Each row is a point. Any point is a mix of the corners, with weights that add up to 1. It lies inside the corners' shape when no weight is negative. Is each point inside? If not, which corners have a negative weight?

Corners:
(1): [  1 -95  31]
(2): [ 5 36 15]
(3): [ 15  44 -31]
(4): [-17  65 -25]
Points:
[-12  44  -1] -> outside (3)
[  0 -20  -1] -> outside (2)
[ 8 35 -4] -> inside
[ -9 -17  17] -> outside (3)
[ 3 36  6] -> inside
[  5  40 -12] -> inside
[ -4 -34   0] -> outside (2)

Corners:
(1): [ 21   4  54  43   7  76  -4 -41  24]
(2): [-5 43  0  7  3 34 33 -2 14]
(3): [ 57  24  31   3  27  24  22 -51  -2]
(4): [-35 -48  18  10   9 -21 -39  16 -37]
(5): [ 15  38 -24  28  18 -12  -3  49  37]
(6): [ 32  30  -3  29 -27 -32  25  39   8]
(7): [ 22  29   0 -39 -12 -40  -7  18  28]
(8): [  8  22 -15   9 -14  45 -13  38 -25]
(9): [-20 -95 -42  19 -22 -15  -2  41 -33]
(10): [-18 -26 -50  13 -21 -37 -31   9 -23]
Points:
[13  8  5 20 -4  1  9  8  9] -> outside (8)
[ -3 -19 -14  12 -11 -10 -11  11 -19] -> outside (5)
[ -9  -7 -13   3  -1  -6  -6  17 -10] -> outside (1, 6)
[ -4 -10  15  18   2  16 -15   5 -10] -> inside
[  4 -23   9  34   2  17  -2  -5   2] -> outside (7, 8)
[ -5 -41 -23  11 -13  -9   0  27 -13] -> inside
[-27 -38 -43   2  11 -11 -22   7 -42] -> outside (1, 6, 7)
[ 7  7 -6 25  4 18  3  9 -4] -> outside (7)

Corners:
(1): [-21  21  14  37  17  -4  -4  15 -34  58   4 -76   7   4  17 -12   1 -18
  15  12]
(2): [ 60  -7 -29 -11  16 -19 -15  -6  15   0 -30 -27  25   6  19  22 -22 -15
   3  -7]
(3): [-38  43   6 -24 -21  16   3 -17   9 -27   4 -17   2  43  -7  -4 -38 -52
  12  17]
(4): [-23  17  -7 -18 -22 -33 -25  29  -9 -29  26  11 -13  15  36  -7  32 -61
 -23  16]
(5): [-26  28  12 -31 -22 -22 -32  19  17   8  12  10   1 -23  -2 -15  13 -38
   7 -53]
(6): [-34   1   0  13 -33  32  14 -41  10   6  -5 -27   0  26  16  -3   5 -14
  -3 -38]
(7): [-13  32  -9   3 -25 -12 -52  25  25 -21 -21 -22   0 -12   4  -4 -21  -8
  16  16]
(8): [-28  11   9  16 -16  -6  10  15  10 -18 -13 -43  48  17  16   7 -12 -11
  -2 -31]
(9): [ 10 -31 -20 -20   6 -31  -9  12   4  23 -16 -16  -6 -12  15  60  44   3
  -5  18]
(10): [-23   8  70 -27  38   5   6  25   4  -3   2   1  18 -13  17 -17 -16  -7
   9  -6]
(11): [-28 -40  -1   3 -17 -23   5  36 -13  95   1   6  23 -22  18 -13  21 -36
 -63  18]
(12): [-31  -7 -14  -5 -33   1  19  11 -20 -26   3   2  -6  45  18  30 -19  -4
   9   6]
(13): [-38  -8 -24 -15 -13 -13   6   0  15 -18   8  -8 -12   4 -14   1  -6 -22
  20  12]
(14): [-28  25  26 -46  43   0   5  21 -43 -20   3 -21  38 -25  16 -23 -12 -12
  35 -25]
(15): [-22 -40   6   3 -22 -32 -24  15 -51  11  -2  -2  40  27  -4  10 -10  -4
 -15  13]
(16): [ 24  -3   2 -11 -15   8   2  22   6   0   4 -31  -8  -9 -29   2 -12  -2
   8  19]
(17): [ 14  25  -5 -19  20 -19  -2 -15 -12  -4 -38  -4 -11   0 -14  -6   0   8
  16  15]
(18): [-26  31  28  -6 -20 -16  18 -53 -29  -3  28   5   8  -3  19 -12 -20 -21
  13  24]
(19): [-14  32  -8 -28  11   3  -1   7   9   7  27   8  16 -11  10  -9  -9  -7
   5  23]
(20): [ 36 -24 -21  -2 -24  11  19  30  20  71   5 -69   8  -1  23 -11  17   2
   7  27]
(21): [ -4 -28  26  10 -30  19  14  25 -19  23  17   5  31   1  12  10  15 -10
  28  18]
Points:
[-15 -10  10  -5 -29  14  33 -26  -1 -34   9   3  -8  46   2  25 -12   6
  12  38] -> outside (1, 2, 5, 7, 11, 14)
[  1 -20  11   8   0  -6  19   1 -32  28  -9 -19  24  10  32   6  14  -1
  -2  11] -> outside (3, 5, 7, 13, 16, 19)
[-14  12 -10 -20   2  -3   4  12  13   9   2 -19   1   2   7  -2   0 -21
  -3   0] -> outside (7, 15, 18, 21)
[ -3  -4  -2  -8  -9  -8  -5  13  -3  18   2 -15   6  -4  10   0   6 -10
   4   9] -> outside (3, 8)
[-21   9   5 -10 -11  -8  -9   5 -10  -1  12 -11  10  10  19   0  -4 -23
  10   7] -> outside (8, 11, 16, 17)
[-18   1  14   2 -15  -7  -2   6 -12  13   4  -1  17  12   9   7  -2 -20
  -9   1] -> outside (7, 13, 14, 20)
[-19   9  13  -8  -3  -6  -2  10  -6   7   4 -14   8   2  10  -3  -5 -16
   7  -1] -> inside
[-11  21  18  -5   9  11  12  -7 -13  -3   8 -35  20  13   5 -17 -17 -18
  25   7] -> outside (5, 7, 9, 11, 12)
[ -4   0   0 -11  -9  -9  -5  14   2  11   0 -18   7  -4   7   7   5 -12
   4   4] -> inside

Corners:
(1): [ 40  40 -38 -26 -18  18  10  11   0  39  16 -74   0  44  26  -4 -35   0
  16   0]
(2): [ 43  49 -37  51 -11  47  -3 -34 -18  41 -21 -16  -4  50  76 -11  38  17
  21  33]
(3): [ 63  14 -29 -11 -27  32   9  35 -20  54 -16 -44  18   0  86  18  -8 -13
  18  17]
(4): [-56   6   2 -15  27 -32  26   3 -31 -21  -3  -5  54 -34   3  14   3  35
  12   7]
(5): [-24 -17 -13  31 -22 -44  11 -17  19 -55 -26  -9  34  -5  -8 -19 -27  -6
   2  17]
(6): [-20  24   1  -9 -30  -6   7 -30  -8   0  11  24 -18 -39 -28 -18  27 -17
  -7 -25]
(7): [-45 -54  -2  27  -4  14 -59 -11  49 -18 -50  64 -11   0   2  50 -29  18
 -18  -3]
(8): [-51 -21  71  22  27 -36 -89   5  58 -57 -52  53  -9   6 -11  32 -29   2
   5 -50]
(9): [ 52  19  -9   3 -36  -1   7   0 -13   9 -38   1  38 -10  -8  28  29  22
   5   3]
(10): [-11  15  14  28   9 -38  -1 -22  14 -86 -12  -7  16 -41  -7  41 -36  29
  13 -39]
(11): [-17 -15  22 -27  26 -13   4   5   8 -53 -30  39   2 -27 -12  22 -35   3
  -6  19]
(12): [-25 -50  18  37   5 -18  26  36  66 -26 -33  40   5  -8 -13  30 -31 -25
   2 -23]
(13): [ 40  40 -59  20   5  50 -59   3 -77  62   4 -27 -13  42  33 -29 -13  10
  38  13]
(14): [-36 -40  42   3  -5 -28 -45 -29 -19 -45  -3  -7   5   3 -46  33   0 -31
   9 -17]
(15): [-49 -19  24  33  35 -23 -31 -16  58 -44  20  33  18 -30 -33  31 -50 -22
 -19 -10]
(16): [-29 -22 -30 -21  11  18 -27  41  16  10  49  27 -29   9  26 -39  27  19
  86  34]
(17): [ 27  75 -93  32 -29  48  16 -18 -36  20 -20 -42  25  -3  55   0  11 -24
  32  26]
(18): [ 19  58 -31  39 -63  65  25 -36 -14  89   8 -43   0 -18  38  -1   1 -25
  41  44]
(19): [-23   8 -12  19  25 -16  20 -47   9 -22 -38 -46 -12 -82 -26  21   3  -5
   2 -11]
(20): [ 52  56 -17  55 -47  68 -24  31 -11  17 -41 -93 -13  -8  47   2  -5   3
  -4  20]
(21): [-72  -3  -4 -28  30 -95   4  45   9 -20  64  61 -38  19  24  -2  20  35
  57  38]
Points:
[-12  -5  -1  17   6 -10 -16   4   4 -22 -18  12   7 -10   4  15  -6   6
   9  -2] -> outside (1, 18)
[  4  22 -32   8 -17  13 -18  -9 -12  34  12   0   6  33  34 -10  10   3
  27  21] -> outside (10, 11, 12, 19, 20)
[ -7  13 -16  10  -8   9  -5  -4  -3   2  -9  -9  -5  -9  18   3  -5  -3
  19   7] -> outside (9, 15)
[  7  24 -11  15 -10   9  -8 -15  -9  -7 -17 -23  10 -14  12   5  -4  -3
  13   1] -> outside (7, 12, 21)
[-23   2  -1   8   8 -11  -3  -4   3 -17  -8   0  11 -18   1  15  -8   4
  10   2] -> inside

Corners:
(1): [  8   8 -31  37 -20  -3  33 -27  36  -1  36  -5 -33  15  12  -5 -82 -49
  14   3]
(2): [  4   2 -12  25  -8  13  26 -16 -10 -11  28   8   8 -22  23 -17   8 -30
 -19   5]
(3): [ -2  -8 -14   1  17 -30  -2  35  -1 -12   1  12 -49 -13  42   1  -1  -7
 -11 -25]
(4): [ -3   4   8  26   1 -17 -61 -19 -11 -21  49  26   6   4  -4 -12  -4  12
   2 -14]
(5): [ 19   8   0   0  10 -25  -4 -11  -7  28   1 -14  16 -51   2   2  -2  -3
  28  -1]
(6): [-11  -9 -24 -45 -27  42  -8   9   1  -5 -12  26  -2  35 -10 -11  -9   7
   5 -12]
(7): [-25   6  23 -64 -11  14   3 -14  -7  -5  21 -24  19  -8 -22  -1  16  -1
  -4   8]
(8): [  5  16  -3  25   9  25  -5  17   4   7 -11   0  12   0 -30  -8   3 -42
  12   4]
(9): [ 17 -19  19  20 -60   8   4 -25  -5 -18  37 -26  14  15  24  30  13 -17
 -23  -5]
(10): [ 29 -27  13  29   8 -15  10  -8   1  22   6  -9 -24  17 -23  -3   1  14
 -14 -95]
(11): [ 15   9  -6 -26   0 -19 -36 -13  -1  -6 -17 -15 -34  21  -6 -24  19  13
   0  -7]
(12): [ 21  -9   4  21  -3  47  16 -33  37 -12 -15   6  -8  22   6  15  -9  10
   1  -6]
(13): [ 32 -22  -9  26   6  24  28 -17  15 -12  -6 -13  21 -29 -24   7 -44  12
  -9   2]
(14): [ 12  63   5 -63   9  -7  10  24  23 -16 -22  -7  17   9  28  22  -3   1
 -11  18]
(15): [  9  37  -4  34 -10  -5  19 -10  -7  15  38  12 -60  15   6  21   5  -4
 -15  -6]
(16): [-10 -22   3  19  12 -16  29  -6   9   0  18  -9   0   8  12   5   4  15
 -10  10]
(17): [ 30 -16  -4  27  -3  10  33 -17  -6 -19 -18  21  21  13  -8  48 -17 -52
 -12 -11]
(18): [ 31 -21  -5  20 -51  -4  28 -13  31 -16  -9   0 -12   3 -16  13   5 -18
 -14 -51]
(19): [-83  -8 -13  24  -3 -24 -19 -13 -20  -1 -24 -17   1  20   1 -28  -6  10
  -3 -13]
(20): [ 23   4  29   4 -42 -26  16 -24  -2 -24 -16  -5 -18   5  -8 -24  21   6
  39   5]
(21): [  7 -21 -14  15  14 -21  14  -2 -10  -8   1 -24   4 -27 -11   1   1   8
  37 -36]
Points:
[ -1  -4   2  -3  -8  -3   9  -1   0   2  -9  -8  -5   8  -2   6  11  -1
   1 -15] -> outside (1, 2, 4, 13)
[  5  -2  -1   7 -12  -2  14 -10   6  -4   1  -8  -4   2   0   3  -4  -8
   2  -7] -> outside (4)
[ 10  -2  -3   9  -6  -3   8  -6   5  -7   2  -4  -2  -2  -3   2  -1  -6
   3 -15] -> inside
[  3  14  -7  -3  13   6 -13  -5   3   4  -1   8 -13   9  -4  -6 -16  -3
  -3 -15] -> outside (9, 16, 18, 20, 21)
[  6  -2  -7  15  -4  -7   4 -11   5  -6  13  -3  -7   1  -1  -1 -16  -8
   7 -14] -> inside
[-10 -16   0  30 -30   8   8 -15  -4  -8  30   2 -10  18  -5  -2 -11 -21
 -16 -17] -> outside (5, 11, 12, 14, 21)
[ -5 -20  -6  13  -6   8   9  -8   5  -2  12   3   3   3   2   8  -8 -13
  -5 -25] -> outside (11, 13, 14, 15, 20)
[ -7  -1  -5   5  -7  -2   1  -8  -2   1   0  -2  -6   5  -2  -3  -3   0
   1 -13] -> inside
[ 27 -18 -13  23 -16  23  15 -25  16 -15  27   8 -22   9   2  13 -24 -15
 -18 -31] -> outside (5, 8, 14, 16, 19, 20)

Corners:
(1): [  6 -10 -11 -22 -18 -15 -39 -56  18 -32  42  -8 -36 -20 -64  28 -19 -46
  23 -49]
(2): [-32 -56 -21  31 -83  54  -7 -48  12  10  39   4 -14 -47 -39 -13 -13  -2
 -10 -49]
(3): [ -7   5  41  37  -1  34 -26  19 -56 -11  41 -39  11   4  -2 -14  25  25
 -10  23]
(4): [-30  33  34 -86  57 -18  17  34 -17  19 -48   4  -5   0  19 -60  43   7
 -28  46]
(5): [-25  21  59 -35 -31  55  45  72 -72 -50   5 -22  32 -20  41 -49  23  34
  16  31]
(6): [ 65  14  34 -20  -6 -46 -16  61  -7  17  -5  22 -32  15  -1  13 -35 -18
  12  27]
(7): [ 24  17 -26  -4 -20 -23   0   7  37  22 -41  14 -34  28 -20   0 -27  16
  48  44]
(8): [-44 -38 -55  38 -63 -26 -31  -3  58   8  25   9   4 -66  -5  14 -33 -34
 -18 -43]
(9): [-28 -61 -30  -2 -36  55 -62 -64  -6 -16  41   5  26 -35 -18  52  -8  37
 -44 -54]
(10): [ 16  -3   8 -34  57 -39  -5  25 -11   7  13   0 -15  25  38 -61 -33 -15
  13  34]
(11): [ -7  28  54   6  23   2  32  33  12  19 -26 -55  -1  31  21 -47  17  36
 -22  -6]
(12): [ -3  53  31 -32  47  40  52  -4 -42  13 -67 -29  37 -21  17 -39  10  29
 -69   0]
(13): [ -6  47   4 -14 -14 -20 -31  39 -35   6  29 -13  10 -21  -1 -69  11  47
  28  -3]
(14): [ 72 -12   8   4  10  -7 -19  41  69   3  -9  73 -36 -10 -62  22 -11   2
  -1  18]
(15): [  6  37 -10 -22  31  64 -35  37 -14  34   1  -3   5  25  56 -70  36 -26
 -30  25]
(16): [-13 -60 -50   7 -63  11 -31 -40  17 -23  48 -37 -37 -21 -25   4  -5  20
 -32 -20]
(17): [ 42  22  41 -10  52 -46  45 -12  28  40  38  14 -34  -9  50 -31  36  17
  -9  57]
(18): [-24 -45 -33   9 -19  15 -33 -24   5  14  49 -20 -28 -63 -17  32  -9  -7
  -1 -47]
(19): [-35  60  -4   1 -34  57  26  28 -46 -17  32  -7  -3  28 -33 -44  15  10
 -13 -32]
(20): [-16  15 -12  35 -37  11 -68 -32  16   6  67 -25 -23 -54   4  30 -68  15
 -22 -25]
(21): [ 42  11  38   8  43 -47  -4  26  21  -4 -26  51 -79   5  17  -8 -16 -47
  30  -5]
Points:
[  5   2  -8  -3  -8  -9  -9   7  16  20   2   7 -16 -14   4 -13 -14   6
  -9  -1] -> outside (1, 3, 5)
[  8  16  18 -18   7 -31   1  35  28   5  16  12 -35 -20  11 -18  10 -12
   1   6] -> outside (2, 3, 7, 9, 10, 12)
[ -8 -29   3  -2  -6  36  -6 -23  -1   5  11 -23   2 -19   7  -7   7  33
 -37   6] -> outside (1, 6, 8, 13, 19, 21)
[-13   4  -4   0 -13   6  -8   8   2   4  13  -3  -6 -16  -2 -16  -2  -2
 -13  -9] -> inside
[ -7   6   6  -1  -9  12  -1  14   2   7   3  -1  -9 -13   4 -19   3   9
 -13  -1] -> outside (1, 10)
[ 10  13   9  -8   9  -7  -7  18   4   4   6  -2 -23  -3   3 -18  -1  -2
   0  10] -> outside (2, 9)
